Each row is a point. Examples show where two turns around zero, p and q, send a point. Write where each new point lands after one turn and then the other. Backwards means that the second turn is done in reverse. Each puzzle has new turns, and all numbers are rounded.

Turn p:
[19 -2] => [-13  14]
[-43 -31] => [53 -5]
[24 33] => [-40  -9]
Turn q:
[ 28 -42] => [ 27 -43]
[ 9 13] => [ 9 13]
[-36  29] => [-35  30]
Where do these land?
p, then q backwards: [30 18] => [-35   5]
p, then q: [-21 -48] => [48 21]
p, then q: [-9 30] => [-14 -28]

Turn p:
[-21   8  11   3] => [-14  16  -9 -11]
[-23  -3 -20  28] => [-28 -21 -20  -9]
[ 29 -36  11 -48] => [ 62   0  24 -12]
[ -9 -15  -7   3] => [  1 -12  -6 -13]
[12 16 38 11] => [-17  27  30   5]
[ 10   0 -30  -2] => [  9 -22 -12  17]
[ 1 31 -3  7] => [-16  12  -8  24]
Turn q:
[-19 -40  34  22] => [ 42 -40  17   0]
[ 12  20   2 -38] => [-22   6 -39   3]
[ 27  17 -11  -4] => [ -7  28 -13 -11]
[  3  -5 -17  -8] => [-2 12 -1 15]
[-27   1  23  12] => [ -1 -34  14 -10]
[  4   7 -30  16] => [-9 26 21  3]
Where do these land?
p, then q: [-15  15  40  14] => [-38 -26  -6 -10]
q, then p backwards: [ 19 -34 -21  10] => [ 22  13  11 -35]
p, then q: [  5   6   4 -46] => [ -4  36 -13 -26]
p, then q backwards: [-23  10   0  12] => [  5  23  -1 -14]
q, then p: [ 13   3 -23  10] => [-12  22  -2  14]

Turn p:
[ -9   1   7 -11 -17 -15  -7  -3] => [-13  15   2   4   2   8  -3 -18]
[ -8 -21   3   8  37  -4   3   5] => [ -9 -19  22 -15  -7 -24  -5  13]
[ 13  14   5  -6 -13  12   5   9] => [ 18   7 -17  -4  -4  12  -1  -4]
[-10   1 -11   4   3   5  -5 -10] => [-1 -6  9 13  3  0 10  3]
[-11  -2  -1   8  -3   5  11 -10] => [-8  0  5  2 -3 10 10 13]
[ 12 -19   7  -5  13 -10  20   0] => [-18 -11 -10 -20  -7  -9  -9   8]
[ 24  10   4   8 -20  -8  -7 -13] => [ -1  22 -25  16   6  -3  -5   3]
[  1  -3  -1  -5  -6  48 -10   3] => [ 31 -18   2  18 -17  21 -10   7]
[ -7   0  13   2   9 -14  -5   9] => [ -3  10  13 -11  -2 -12  -4  -6]
[-5 10 -7 -6 12 -4 -7 -1] => [  3  -5   5   2   2 -11  11 -11]
[  3   8 -19   2 -16 -15   3  12] => [ 0  6 -8 -6 29  7  5 -7]
Turn q:
[ 11 -10   0  16 -18  -8   9  23] => [ -1 -18   5  20   2  14  22   8]
[-11   3   7  13  17  14 -25  12] => [ -8   3  22  15  -1 -14 -15 -20]
[ 10  16 -12  21 -11  12  12 -11] => [ 17  -8 -18  12 -25  -6   3   1]
[ -7 -15   6 -14  18 -14  12  -8] => [-21  13 -12 -15  15   8   0  -1]
[  9   4  17 -13  -9  -1 -12 -17] => [ 21   2   0 -11  11  11 -16  -3]
[ -6  -9 -20   2   2   6   7  -1] => [-15  -8  -4  -5 -13  -7   2   7]
[ -9   0  -2  -3  -1 -19   8 -15] => [ -1  -1 -19 -10  14  -6   3   4]
[ -8   6  -5 -10  -2  14   8   5] => [  1   4   7 -12 -14  -5   9  -2]
[ 12   5  10 -13   3  -4 -19  12] => [ 8 12 21  5 12  7 -8  6]
Where do these land?
q, then p: [ -5  -3 -10   1  -7   2 -11   0] => [ -7   2   5  -4   1  -2 -14  -4]
q, then p backwards: [-11  17   2 -13  17   6  -7 -13] => [ 10   6  20   3   3 -18  -9  15]
p, then q backwards: [-14   3  10  -2  -4  -7  -1  -5] => [-1 -1  4 -4 11  9  4 12]
p, then q backwards: [  1  15   9  16  13   5 -13  -4] => [  2  27 -10   0   0   1  -4  10]
p, then q: [  1 -24  -6  12   9   7  20  25] => [-16  10  33 -11   7  16  -5   5]
p, then q: [  5   6  -5 -14 -25  -2  13  10] => [ -2   7  -1 -13 -26  -8 -13   3]
p, then q: [  0   2  12  -3   4  13  -8 -18] => [ 11 -21  -3  10   0   0   8  -1]
p, then q: [ 19 -19 -21  19 -11 -20  20   6] => [-33  21  20  -3   0 -22  -1   6]
p, then q backwards: [  3   4  10 -15   4  -4 -13   0] => [-8  8  6 10  7 14 -2 -5]
